Each point is reached from the start by the listed moves, each made once or not at all, plus a little noise. Is the number of moves made odd or even? Then give how often each move was made.

Moves:
(1): [ 39 -16  82 -20  15]
(2): [ 26  51   0   6 -18]
Start: [-39  -5 -15 -55 -17]
Points:
[ -6 -20  81 -75   1] -> odd (1, 0)
[-43  -6 -17 -50 -14] -> even (0, 0)
[-18  47  -5 -53 -37] -> odd (0, 1)

Moves:
(1): [ 27 -62 -29  28  -8   3  -1]
(2): [ 20  43 -11 -18 -16  -5 -10]
(3): [ 54  12  43  23 -13  -9 -17]
(4): [-15  38 -20  60  -3 -33 -25]
Start: [  6  11 -23  22   3  20 -10]
Points:
[ 36  29 -80  95 -28 -15 -49] -> odd (1, 1, 0, 1)
[ 45  61   3 103 -12 -22 -54] -> even (0, 0, 1, 1)
[ -7  49 -44  84  -2 -14 -38] -> odd (0, 0, 0, 1)

Moves:
(1): [ 66 -11  30 -10  33  -3  -6  -1 -38]
(2): [-57  23 -12  -8  51  -1  50  10 -76]
(3): [ 10  -1  86  17  -6 -17  16  14 -39]
(4): [ 23  -6   3  36 -14  19 -21   7 -39]
(5): [  1 -36  -9   2  35   9 -53 -70  36]
(6): [  0 -16  23 -20 -18  38  -3  19   4]
(7): [ -4 -21 -21  21   2  46  62  36  25]
(8): [-45  20 -42  18  40 -50 -19  60  -6]
Start: [ 22   7 -35 -32 -49   9  37 -25  39]
Points:
[ -4  19 -85  23 -21 -18  -5  42  -7] -> even (0, 0, 0, 1, 0, 0, 0, 1)
[  1  -4  41  18  15   9  32 -67 -87] -> even (0, 1, 1, 1, 1, 0, 0, 0)
[ 45 -47 -67  16 -23  78  29 -49  55] -> odd (0, 0, 0, 1, 1, 0, 1, 0)
[ 44  -5 -73  -5  24  -3  80  80  21] -> odd (1, 0, 0, 0, 0, 0, 1, 1)
[ 11 -31 -17  65  13  25  16  11  23] -> odd (0, 0, 1, 1, 1, 0, 1, 1)
[  48   18   59  -32   39   -8   88   -5 -110] -> odd (1, 1, 1, 0, 0, 0, 0, 0)

Moves:
(1): [ 39  -4  -3   8   7 -16 -16 -12 -11   2 -11  16]
(2): [ -2   0  17  -2 -18  36  -8  13  -2  10   4  15]
(3): [ 11   1  23 -15   5  12 -20  19  17  -9   8   4]
(4): [  9   7   4  19  11  29  11 -15  13  -1  -7  15]
(5): [-13  15 -13  -7  30   7   3  -5 -17  -8  11   6]
(6): [ -3  -9   1 -10  -8  13  -1  -6 -12 -22 -13 -12]
(7): [  8  17   2 -31  -5   1  35  -8 -14  36  -2 -30]
(8): [ 31 -14  -1  30   7  25 -34  19   1 -28 -34  -8]
(9): [ 41 -23 -32  -2  30   6  24  -6  45   0  19  -3]
(10): [ 17   6 -17  26  -5  10  32 -14   2  -5  24 -10]
(11): [ 29  15  16  22   2  12   4  25 -26  -9 -37  23]
Start: [  5   4  13  32 -10   5 -11 -10  19 -16 -10 -11]
Points:
[ 92  23 -31  93  56  69  62 -21  35 -36   4  18] -> odd (0, 0, 0, 1, 1, 0, 0, 0, 1, 1, 1)
[ 61  30  21  63  31  51  -7 -19 -39 -57 -67  36] -> odd (1, 0, 0, 1, 1, 1, 0, 0, 0, 0, 1)
[ 121   18   49   70  -16  103  -17    0  -30  -26 -111   10] -> odd (1, 1, 0, 1, 0, 1, 1, 1, 0, 0, 1)

Moves:
(1): [ 41  -3 -17   3   7 -13   7 -22 -38  -2 -10 -34  -1  -1]
(2): [ 10  -7 -15 -10 -25  10  -2 -24 -27  10  -4  20  24   3]
(3): [ -2   7   9  -6 -14   3  17   7  -4  29  -5 -16 -16  -4]
(4): [-14  40 -17  39  -9  40 -38  38 -24  15 -14  -9   8  -4]
(5): [-10   2 -21 -13  14   8   7 -15 -18   9  30   6   5   5]
(6): [ 15  10  -4 -12   9  -7 -24  10  13  24  27 -18  16 -26]
(7): [-12 -22 -10  10  11  12  17  12  16  13   1   3  27 -10]
(8): [10 15 29  0 23  9 -8  1 14 13 -9 13 11 17]
(9): [  7  29 -16   6  -8   9  24  -6  23  -5   6   8  -1 -17]
(10): [ -1  -6  -2  18  23 -28 -18 -10  11  19  -4  19  -9 -19]
(11): [ -3   2 -10  17 -34 -44  -1  -2   0  14  44   0 -16  21]
(12): [  2 -11  26   4  -4  -5  17   2 -21  -9  15 -16  25 -22]
(13): [ -8  23   5  -5  15 -15   1 -11   1   5  -2 -19   4   1]
(14): [-15 -17   0  12 -11  19 -25 -40   3   3  21 -17   8   1]
Start: [ 14 -44   9  -2 -14  19  -8  -7  30   3  -1  15   9  13]
Points:
[ 33 -25  -1  44 -10  63 -52 -70 -75  90  19 -21  63 -10] -> odd (1, 1, 1, 1, 1, 0, 0, 1, 0, 1, 0, 1, 0, 1)
[ 36 -11 -83  43 -17  76 -43 -59 -16 121  47 -25  70 -61] -> even (1, 1, 1, 1, 1, 1, 1, 0, 1, 1, 0, 0, 0, 1)
[ 45 -71 -37  30 -47 -41  12 -47 -15  86  19   7  19   3] -> even (1, 1, 1, 0, 0, 0, 1, 0, 0, 1, 1, 0, 0, 0)
[ 62 -35 -46   0 -58  -8  54 -44 -24  89 103 -29  71 -39] -> odd (1, 1, 1, 0, 1, 1, 1, 0, 1, 0, 1, 1, 0, 0)
[  5 -54 -25 -16  20  32  -8  -1  40  51  56   7  56 -21] -> odd (0, 0, 0, 0, 1, 1, 1, 0, 0, 0, 0, 0, 0, 0)
[ 25  -7 -36 104  -8  24 -53 -36  35  72  30  -1  34   0] -> even (1, 0, 0, 1, 0, 0, 1, 1, 1, 1, 1, 0, 0, 1)
[ 38 -22  -8  28 -11  84   7  -8 -73  81   2 -19  92  -4] -> even (1, 1, 1, 1, 1, 0, 1, 1, 0, 0, 0, 1, 0, 0)
[-20  24 -70  53 -41  15  -1 -20  10 115  50  26  34 -12] -> odd (0, 1, 1, 1, 1, 0, 1, 0, 1, 1, 1, 0, 1, 0)

Moves:
(1): [-27   9  31  17  18  -3  -9  -3  18  20  11   6 -17 -17  -7  28   0   3
  10 -26  21 -31]
(2): [-12  13 -25  24   9  22  11  12  12 -10 -14  11  -3  -7   4   0 -13 -38
   6  -3  11  -7]
(3): [ 16 -36  12  -9   1  32 -10 -18  -2   6  28  -3 -12   0  12   7 -20  -4
   4   9  19   8]
(4): [ -3  -3 -24 -12 -10  12  -7   8  29  29  14   3 -20  -2  -7   8  29  22
   2 -19   8  -6]
(5): [ -8  12   3  -6  14   8  10   8  -7  10  33   3  -8  25 -15 -28  17  13
   6  -1  -3  -1]
(6): [-14 -21 -15  17  23   3  29   5 -13   4  12  19   1  -5  -2  15 -15 -12
   5  -3  15  20]
(7): [  0  13  40   0  -3  -1  -4  -1  23  -6  -7  10   2 -18   9   4 -12 -27
   4  -8 -41  22]
(8): [ -4  16  13  -1 -26  36  43  39  -6  16  32   4  13  33 -18 -16   9  22
  10  12   4   9]
(9): [-13  16 -19 -17 -21 -32  24 -24 -13  32  -2 -11   7 -20  13 -11 -23  -1
   3   7  -8  -3]
(10): [  3   0   2  17 -17  18   5   2   7  -4   6 -28  -8   8  14  33  33   5
  32 -14 -11   8]
(11): [-17  -3 -17 -29 -42  23  11 -15 -18 -20  -9  27 -31  -6 -16   9 -28   3
  -7 -14  13  17]
(12): [ 18  26  27   7   9 -21 -18  28  -9 -20  -1 -16 -30 -23  -7  34   0 -19
 -12  34   1  23]
(13): [  5   5  -2  19  15   0 -11  12 -12  24   6  12 -11  14 -15  -8  -6 -12
   4   2   4   0]
(14): [ -8  -2   7  13  23   5 -20  -9 -23   7   3  22  12 -23 -21  26  14   2
   5   2  -2  -4]
(15): [-16   8   2  14 -11  -6 -14   9 -16   2 -18 -18 -23 -16  36   5  21   8
 -26 -11  -7  -6]
(16): [-18 -28  28 -12 -17   5  -3  18 -10 -11 -26  -3   0 -26  -7  -2 -23  10
  22 -25  -4  10]
(17): [-10   7 -14  12   7  -5 -13 -13  -5  -8   3 -18  20 -18   6 -25  -1 -12
   0   6   0  14]
(18): [-33   3  22 -40   7  -3 -40 -20  -6   5  26   3   3   0 -18   1  31 -20
  17 -28 -20  18]
(19): [ 12  18  -1 -13  25   7  15 -33  10   0 -23 -14  11  16  -7 -15  31 -17
   3 -13  10  -2]
(20): [-16 -24  54 -16 -26  11   1   0   4   6  -8  11  15   6 -19 -37  10 -26
  43  -5   7  -4]
Start: [ 17   4  -3 -12   9  -4 -32  10 -17  -6 -15  -4 -12  -2  -3   5 -13   9
  13   6 -21  21]
Points:
[ -40   95   -8    6   95   18 -121   12  -43   32   14  -21  -62  -34
  -50    0  112  -62   17  -28  -17   55] -> even (0, 1, 0, 1, 1, 0, 0, 0, 0, 0, 0, 1, 1, 1, 1, 0, 1, 1, 1, 0)
[-21   9  89 -15  23  77 -32   9 -50  11   7 -26   3 -30  -8 -40  28   1
  36 -21 -40  70] -> odd (0, 0, 1, 0, 1, 0, 1, 1, 0, 0, 0, 0, 0, 1, 1, 1, 1, 0, 1, 0)
[-67  24 -20 -82 -87  81 -24 -13 -54  63  99 -42 -74   4   4 -11  58  46
  54 -49 -25  79] -> even (0, 0, 1, 1, 1, 0, 0, 1, 1, 1, 1, 0, 0, 0, 1, 0, 1, 1, 0, 0)
[-49  -8  74 -32 -18 105 -40   2  14  -6  -3 -30 -95 -45 -56  16  21 -49
 120 -65  51  49] -> even (1, 1, 1, 1, 1, 0, 0, 0, 0, 1, 1, 1, 0, 0, 0, 1, 1, 0, 1, 1)
[  3  22  23 -32 -16  23 -28  -8  -5  38 -38 -42 -68 -46  23  -5  24 -68
  33   8  21  25] -> even (0, 1, 1, 1, 0, 0, 0, 0, 1, 0, 0, 1, 0, 0, 1, 0, 0, 0, 1, 1)
[-59  73  18  -1   1   6 -52  10 -24  48  11 -23 -54 -15  22  -3  37 -63
  58 -53 -97  54] -> even (0, 1, 0, 0, 1, 0, 1, 0, 1, 1, 0, 0, 1, 0, 1, 0, 0, 1, 0, 0)
[-86  23  69 -41 -76  54   4  65 -32  39 -15  48 -67 -85 -87  42 -36 -13
  97 -34  30  25] -> even (1, 1, 0, 1, 0, 0, 0, 1, 1, 0, 1, 1, 0, 1, 0, 1, 0, 0, 0, 1)
[ -9  50 -35  10 -47  43  53  37 -17  28   8 -27  -1   9  11  11  -7  -3
  59   9 -25  32] -> even (0, 1, 0, 0, 0, 0, 0, 1, 1, 1, 0, 0, 0, 0, 0, 0, 0, 0, 0, 0)
[-93  23  25   3  67  -7 -71  -6 -45  30  52 -10 -36 -33  -5   0  39  -7
  20 -59 -15  35] -> even (1, 0, 0, 0, 1, 1, 0, 0, 0, 0, 0, 0, 0, 0, 1, 0, 1, 1, 0, 0)
